Each row is a point. To make a cloud, some directions were put in groups of two or more. Within a group, all points are equally far from the middle, so they leave a hole (a ring in 2 directions, a hollow ball in 3). The other directions are filled evenly. Then the cloud was stretched, turned, moved and blurred a little. How many holes are there, and how many directions does each take, smallest first?

Cloud, 19 rows:
[[-18 -44 -50]
 [  8  32 -13]
 [ 45 -70   7]
 [ -2  14  50]
 [ 14  12 -41]
 [ 17 -69  45]
 [-56 -19  18]
 [ 54 -17  33]
 [-23 -18 -49]
 [ 30  -7  55]
 [-42  -2 -29]
 [-43  -6 -29]
 [ 62 -30  -2]
 [ 19  11  50]
 [ 32 -55  48]
 [  7  26 -26]
 [ 44 -70  -8]
 [ 20 -61  51]
 [-54 -28  24]]
Holes: 1 (3)

Cloud, 19 rows:
[[-70   3  39]
 [ 25   2 -20]
 [-41  38 -10]
 [-75 -18 -22]
 [-24   4 -61]
 [ 35  15  50]
 [-60 -42   1]
 [-23 -18  64]
 [-76 -37 -38]
 [  1 -36  36]
 [ 22 -21 -54]
 [-44  56  18]
 [  9  27 -12]
 [-73  -9   2]
 [ 27 -35   7]
 [-39   1 -62]
 [ 27 -14  38]
 [ 17  17 -15]
 [-29  -4 -71]]
Holes: 1 (2)

Cloud, 26 rows:
[[ 28   9  17  71]
 [-28  19  61  17]
 [-40  11  46 -30]
 [  4  -5   4 -75]
 [ 67   9   6 -53]
 [ 74 -25  39  26]
 [ 57  40  -7  35]
 [ -8  -6 -14 -68]
 [  1  23 -23 -58]
 [ 39  11  16 -68]
 [ 43  32  33  53]
 [-43  11  36  32]
 [ 48 -38 -22  45]
 [  4   8  -3 -72]
 [-49  25  20 -12]
 [-40 -20   1  40]
 [-45  10  49 -12]
 [  5  31  36  57]
 [-16 -33 -15  48]
 [-12  46 -22  14]
 [ 83 -28  12 -25]
 [-48 -33  16 -27]
 [ 74  -1 -39   0]
 [-12  19   4 -64]
 [ 43 -11 -55 -26]
 [ 46 -10  69  28]]
Holes: 1 (4)

Cloud, 30 rows:
[[-31 -62  21 -44]
 [ -7  46  29  31]
 [ 42  45 -10 -15]
 [-61 -58 -10 -12]
 [-47  28  31 -48]
 [ 54  42  24 -10]
 [-35 -36  40  30]
 [-19 -54  51 -19]
 [-67  13  28  13]
 [ 42 -43 -20 -16]
 [-27 -66 -18 -30]
 [-34 -34  39  33]
 [-11 -49   2 -64]
 [ 66 -26  16   2]
 [-10 -25 -48  28]
 [  3 -47 -11 -58]
 [ 10 -37  39  38]
 [ 65  25  13 -20]
 [-32  13  16 -71]
 [  6  44   9  40]
 [-72   8 -28 -17]
 [ -7 -44   0 -66]
 [-20 -53  48 -35]
 [  7 -18  15  58]
 [-51  25  -5 -53]
 [ 46  49  19  -4]
 [-69 -52  -1  -6]
 [  4  21 -10  54]
 [  0  31  62 -32]
 [-36  18  29 -64]]
Holes: 2 (2, 2)
